Each row is a point. To make a cloud, some directions were put in groups of two or more. Within a group, all points are equally far from the middle, so they leave a hole (a ring in 2 directions, a hollow ball in 3). The other directions are filled evenly. Then the cloud was stretched, turned, moved and blurred a little. Count the holes, and give their numbers of directions, smallest first.
In the rows, 128 means zero.

Cloud, 19 rows:
[[133  85 144]
 [127 156 106]
 [151 101 153]
 [107 148 150]
 [114  97  92]
 [176 141 112]
 [131  85 163]
 [125 156 104]
 [174 137 119]
 [175 120 118]
 [131 152 141]
 [139 142 161]
 [180 121 107]
 [147  99 160]
 [172 111 114]
 [156  95  90]
 [171 135 125]
 [180 126 108]
 [159 141 139]]
Holes: 1 (2)

Cloud (22 x 3):
[[144 141 166]
 [ 80 116 136]
 [143 123 137]
 [ 98  96 167]
 [140  86 164]
 [145 112 176]
 [125 161  94]
 [150 111 146]
 [118 168 122]
 [170 104 119]
 [153  95 125]
 [172 111 156]
 [113 137 112]
 [120  64 120]
 [108 121 126]
 [118 159 145]
 [ 90 126  71]
 [126 108 109]
 [119 154 153]
 [110  91 177]
 [127 134 153]
 [104 116  89]]
Holes: 0

Cloud, 29 rows:
[[143 110 145 139]
 [132  88  93 121]
 [143 134 122 141]
 [147  82 128 113]
 [ 77 152 118 129]
 [141  94 104 122]
 [102 124 138  97]
 [122  81  99 139]
 [ 91  87 158 151]
 [ 83 108 117 166]
 [122 119 102 150]
 [134  90 143 174]
 [126 149  90 179]
 [140 129  67 161]
 [149 117 123 149]
 [104  79 119 130]
 [129 133  74 168]
 [ 84 162 117 133]
 [176 155 124 135]
 [148 149  79 179]
 [144 117 137 127]
 [123 130 149 151]
 [144 129 110 136]
 [126 143  83  92]
 [105  78 143 147]
 [126 142 108  80]
 [111 108 142 115]
 [154 167 147 146]
 [ 87  78 139 157]]
Holes: 0

Cloud, 29 rows:
[[111  92 122 175]
 [136 164  91 111]
 [105 112  94 129]
 [103 164 116 136]
 [172 130 129  85]
 [130  92 113 186]
 [175 105 113 168]
 [147 121 108  85]
 [139 153 101 172]
 [132 174 100 115]
 [117 170 113 113]
 [164 150 152 120]
 [130 104 126  96]
 [117 153 141 157]
 [ 94 125 111 132]
 [171 162 127 137]
 [137 117  86 177]
 [153 145 149  96]
 [102 150 128 124]
 [178 102 127  95]
 [155 163 145 135]
 [118 174 122 121]
 [154 174 105 116]
 [114 126 140 172]
 [115 122 146 118]
 [147 101  78 138]
 [163 145  83 130]
 [182 105 147 126]
 [ 99 120 131 161]]
Holes: 1 (4)

Cloud (28 x 4):
[[125 131 170 104]
 [159  90 119 130]
 [ 96 105 170 151]
 [102  92 180 120]
 [109 102 130  98]
 [109 130 181 114]
 [ 98  94 157 152]
 [113 143 144 166]
 [128 142 184 126]
 [115 141 184 145]
 [108 136 136 167]
 [128 139 148 105]
 [106  83 140 103]
 [144  74 143 136]
 [141 156 139 131]
 [147 116 137  99]
 [114 131 187 119]
 [157 112 180 113]
 [137  74 134 108]
 [ 90 115 109 128]
 [147  73 140 130]
 [161 114 147 105]
 [141  72 130 121]
 [147 130 169 108]
 [125 113 180 158]
 [119 155 135 123]
 [ 99 103 174 149]
 [101 156 154 145]]
Holes: 1 (4)
